Each row is a point. Examples show where two turns around zero, p and q, send a point. Where does a point land after both, in the order given? Backwards means that the second turn is done in reverse. Each puzzle has new turns, and all numbers are rounded.
In the rows, 128 means zero.

Turn p:
[100 117 141] => [110 111 150]
[101 113  68] => [107  83  82]
[117 157 168] => [108 161 160]
[194 125 134] => [188 156 119]
Turn q:
[114 160 164] => [120 171 153]
[ 83 181 128] => [114 193 106]
[134  81 119] => [114  82 126]
[176 109  78] => [174  80 101]
[134 109 151] => [118 114 153]
Where do these land?
q, then p: [166 125 116] => [168 126 128]
p, then q: [ 82  83 140] => [ 79  96 158]
q, then p: [131  78 157] => [124  95 176]
p, then q backwards: [171 139  91] => [130 159  79]
q, then p: [ 85 173 113] => [ 90 156  85]
p, then q: [132 170 151] => [133 176 127]

Turn p:
[117 103 126 155] => [108 110 135 155]
[119 155  73 114] => [100 163  86 111]
[ 62 183 151 122] => [ 98 182 184  96]
[171 125 136 136] => [165 121 114 147]
[171  75 154 113] => [168  65 121 131]
Turn q:
[140 147 205 117] => [120 169 194 106]
[ 62 106  94 164] => [ 72  93  93 168]
[172 116 114 126] => [175 118 129 129]
[185 102 155 133] => [177 119 175 132]
[110 163 112 139] => [113 155  99 139]
[ 80 121  88 135] => [ 91 104  84 140]
[147 141 128  81] => [148 138 123  81]
Where do these land?
p, then q: [119  94 135  57] => [135  78 131  67]
p, then q backwards: [157 114 183 150] => [177  91 138 154]
q, then p: [118 119  76 167] => [ 96 122  99 178]
q, then p backwards: [ 90 148  81 153] => [141 116  66 150]
q, then p: [130 159  91  91] => [122 145  77  99]
q, then p: [112 115 178 136] => [129 124 182 120]
p, then q: [171 148 152 142] => [174 149 139 148]

Turn p:
[103 165 156 146] => [ 96 155 161 110]
[132 152 150 120] => [135 142 152 110]
[113 154 103 126] => [116 153 106 111]
[141 165  79 108] => [149 168  84 108]
[158 108 144 190] => [122 135 155 195]
[130  31 122 102] => [145  35 103 154]
[119 120 142 104] => [133 107 135 108]
Turn q:
[172 106  84 191] => [138 150  91 208]
[109 117 116  87] => [134 105 108  91]
[ 91 124 126 106] => [110 121 116  91]
[122 128 176 142] => [101 122 169 134]
[137 152 132 171] => [122 166 144 156]
[170 175 157 100] => [179 133 182 118]
[ 95  94 105 101] => [112 101  86 101]
Where do these land?
p, then q: [140 155 205 132] => [116 102 205 118]
p, then q: [ 64 124 100 135] => [102 132  81  83]
p, then q backwards: [141 139  74 133] => [126 128  74 146]
q, then p: [158 109 115 135] => [127 134 122 165]
p, then q: [115 120 138 166] => [ 89 143 134 126]
q, then p backwards: [150 120 135  66] => [140 101 149  72]

Turn p:
[131  92 110 168 102  74] => [140 132 112 192 113  82]
[131 121 166 116  96 133] => [131 115 162 116  94 117]
[ 95 107  99 120 141 171] => [116 109  96 131 119 181]
[191 125  99 171 138  98] => [185 147 120 163 170  98]
[132  91 152  82 178  78] => [105  70 104 103 155  71]
[117 183 111 102 117 159] => [120 172 126  84 120 162]
[ 86 185 164  99 170 168] => [ 67 134 156  71 154 172]
[140 121 124 167  82 144] => [159 145 150 164  99 141]
Turn q:
[155  90 163 167  98 160] => [123 120 168 142 102 194]
[140 108 116 180 119 138] => [116 109 135 171 103 152]
[136 140 119  83 113 181] => [132 160  90  85 112 156]
[134 169 106  73 147 104] => [161 151  97 100 139  76]
[128 192 151 118 133 102] => [141 182 144 132 147  87]
[ 67 125 152 160 131  94] => [ 75 113 163 145 165 103]
[144 154  71 110 117 140] => [138 143  78 126  89 108]
[167  84 129  83 112  78] => [177  82 156  83 105 108]
[ 80  89 145 177 182 154] => [ 88  91 121 168 189 169]
Where do these land?
p, then q: [150 143 201 176 131 126] => [139 137 195 137 184 150]
q, then p: [144 116  68 102 103 144] => [158 146  88 129  76 124]
p, then q: [152 106 181  98  91  84] => [142 100 196  96 114  93]
q, then p: [ 98 153  70  96  96 142] => [109 171  73 122  88 113]
p, then q: [ 79  91 118 143 161 177] => [ 82 103  93 138 129 188]
q, then p: [150 109 142 195 148 105] => [140 104 176 184 145 135]
p, then q backwards: [119 134 102 137 151 101] => [104 152 114 131 154 137]
q, then p: [133 173 142  76 143 146] => [135 163 109  76 160 121]
